Each point is reached from the start by the listed moves, each made once or not at all, plus a little noise. Say if it took an odd or an even number of moves. Then give how often each move was made.
In the rows, 128 means zero.

Moves:
(1): [121 155 130  97]
(2): [140 148 148 129]
(3): [118 144 154 113]
Start: [122 126 147 119]
Points:
[104 170 177  75] -> even (1, 0, 1)
[124 163 195 103] -> even (0, 1, 1)
[115 188 197  73] -> odd (1, 1, 1)

Moves:
(1): [152 125 125 141 112 146 127 134 131 131 130 109 136]
(2): [136 170  96 118 150 149 128 133 119 141 111  99 103]
(3): [133 132 124 119 127 156 105 114 115 123 100 136 147]
(4): [123 137 136 149 144 134 128 144 139 147 134 131 142]
(5): [121 148 128 127 119 132 114 118 118 121 152 108 136]
(6): [ 95 143 130 153 118 117 106 141 156 116 110  80 114]
(7): [127 125 141 127 133 136 142 157 101 129 134 149 125]
(8): [134 102 131 114 160 120 142 139 133 136 129  90 150]
(9): [120 128 123 113 129 149 137 130 146 141 144 140 127]
(10): [129 113 108 138 116 112 108 116 115 158 144 138 123]
(11): [144 139 150  95 117 107 119 148 125 148 109 119 135]
(12): [141 131 110 118 135 120  99 141 133 105 156 134 128]
Start: [132 127 152 148 140 120 141 123 157 139 133 134 126]
Points:
[142 214 142 142 116 129  93 155 165 157 105   7 111] -> odd (1, 1, 0, 0, 1, 1, 0, 0, 0, 0, 1, 0)
[116 208 123 133 148 122  67 199 156 194 173  81 108] -> odd (0, 1, 0, 1, 1, 1, 1, 0, 1, 1, 1, 1)
[150 135 130 115 120 127  46 154 176 166 155  35 170] -> odd (1, 0, 1, 0, 1, 1, 0, 1, 1, 1, 1, 1)
[137 167 128 174 182 173 107 159 181 165  79  11 151] -> even (1, 1, 1, 1, 0, 1, 0, 1, 0, 0, 0, 0)
[112 167 157 206 120 135 104 149 188 143 148  50 142] -> even (1, 0, 0, 1, 1, 1, 0, 0, 0, 0, 0, 0)
[114 159 115 122 197 141 127 193 176 141 148  59 106] -> even (0, 1, 0, 0, 0, 1, 1, 1, 1, 0, 0, 1)

Moves:
(1): [144 122 149 128 134 126 134 119 129 110 136 132 140 136 115 110 106 136
 140 125 135 137 122 137]
(2): [127 135 122 127 120 120 118 123 120 132 118 109 135 131 132 133 126 131
 126 130 141 133 119 136]
(3): [119 122 128 126 128 136 139 122 125 129 132 131 133 138 120 121 129 137
 131 130 138 139 124 130]
(4): [132 138 137 118 121 117 109 147 120 125 113 137 134 133 149 133 131 130
 120 133 119 122 132 118]
(5): [134 144 138 116 129 125 130 133 121 124 137 110 133 130 128 113 130 132
 137 125 122 136 133 135]
(6): [130 125 128 127 109 130 115 122 102 121 144 118 133 134 124 125 117 136
 116 139 127 133 116 133]
(7): [125 123 128 133 130 134 139 142 130 115 135 133 127 136 140 129 131 114
 123 123 125 131 116 139]
(8): [124 124 120 131 116 130 125 143 124 126 141 127 125 118 122 139 133 132
 136 129 126 123 140 140]
(9): [125 122 137 141 119 142 121 136 128 122 137 118 133 138 132 128 121 131
 117 132 129 132 129 135]
(10): [132 140 131 122 126 136 133 127 131 126 131 124 132 141 121 130 120 126
 118 120 137 136 131 131]
(11): [125 133 124 122 130 118 123 119 137 121 138 129 127 137 133 123 120 133
 123 139 125 114 120 115]
(12): [136 145 123 119 143 121 124 125 144 124 129 126 120 134 125 122 127 134
 136 126 127 139 106 123]
(13): [121 127 144 131 144 124 124 141 130 122 123 130 127 133 110 129 134 134
 122 135 129 115 128 121]
(14): [126 112 129 126 127 122 125 144 124 119 125 120 123 133 123 130 142 130
 119 131 125 135 134 128]
(15): [131 105 114 127 121 141 134 127 118 143 139 116 131 121 127 137 122 139
 118 143 139 126 126 126]
(16): [129 126 120 130 132 139 122 134 134 140 140 129 137 132 127 135 124 123
 123 109 141 125 130 119]
(17): [114 139 135 108 122 138 112 123 137 135 138 115 144 120 124 143 137 132
 128 112 136 131 133 133]
(18): [138 124 134 143 119 130 133 113 126 124 138 124 136 122 123 126 130 136
 128 129 135 123 128 121]
(19): [127 138 134 118 132 134 118 128 133 131 114 129 122 133 127 132 139 114
 133 123 142 126 137 131]
(20): [126 131 137 136 125 129 138 118 125 129 130 129 145 129 123 122 134 120
 136 139 127 139 133 140]
(21): [120 124 125 128 136 133 133 124 117 116 132 117 127 137 130 137 125 128
 134 132 136 149 118 132]
(22): [136 127 111 124 138 132 120 122 131 114 133 121 132 123 129 125 130 142
 133 119 121 127 121 129]
(23): [130 131 144 115 126 128 130 118 127 131 145 127 128 146 112 128 131 141
 134 125 116 121 138 131]
(24): [124 133 122 132 148 127 112 138 144 126 151 143 119 121 132 133 127 139
 117 113 133 120 127 135]
Start: [131 150 118 118 143 122 136 127 127 118 119 133 121 119 144 127 133 116
 125 120 131 124 135 136]
Points:
[128 139 179  93 145 131  76 153 136  81 175 105 156 167 132 149 138 164
  83 120 167  97 134 150] -> even (1, 1, 0, 1, 0, 0, 1, 0, 1, 0, 1, 0, 1, 1, 1, 0, 1, 1, 1, 0, 0, 0, 1, 1)
[106 168 161 105 126 141 127 131 141  80 186  84 163 184  96 137 157 156
 108 129 155 141 121 165] -> even (0, 1, 1, 0, 0, 0, 1, 1, 1, 1, 1, 1, 1, 1, 0, 0, 1, 1, 0, 1, 0, 0, 1, 0)
[125 131 134 126 117 159 104 142  91 122 226  79 156 148  97 137 121 190
  93 123 171 113 136 163] -> even (0, 1, 1, 0, 1, 1, 0, 1, 1, 0, 0, 0, 1, 0, 1, 1, 0, 1, 0, 0, 0, 0, 1, 1)
[132 167 180 102 191 142 128 130 151  52 192 129 152 182 111  88 130 153
 136 112 136 124 125 180] -> even (1, 0, 1, 0, 1, 0, 1, 0, 1, 0, 1, 0, 1, 0, 0, 0, 0, 0, 1, 1, 0, 1, 1, 1)
[135 171 152  82 137 159 120  92 116  68 249  58 171 195 116 117  84 195
 103 113 184 178  74 178] -> even (1, 1, 1, 0, 1, 1, 1, 0, 1, 1, 1, 1, 0, 0, 1, 0, 1, 1, 0, 0, 1, 0, 1, 1)
[162 147 159 114 130 114 130 136 116  80 124 130 147 143 136 115 122 135
 112 118 142 137 143 132] -> odd (1, 0, 0, 1, 0, 0, 0, 0, 0, 1, 0, 0, 0, 1, 0, 0, 0, 1, 0, 0, 0, 0, 0, 0)
[136 122 118 101 138 141 132 122 118  92 150  87 175 125 133 132 136 136
 123 116 155 158 115 179] -> even (1, 1, 0, 0, 0, 0, 1, 0, 0, 0, 0, 0, 0, 1, 1, 0, 1, 0, 0, 1, 0, 1, 0, 0)
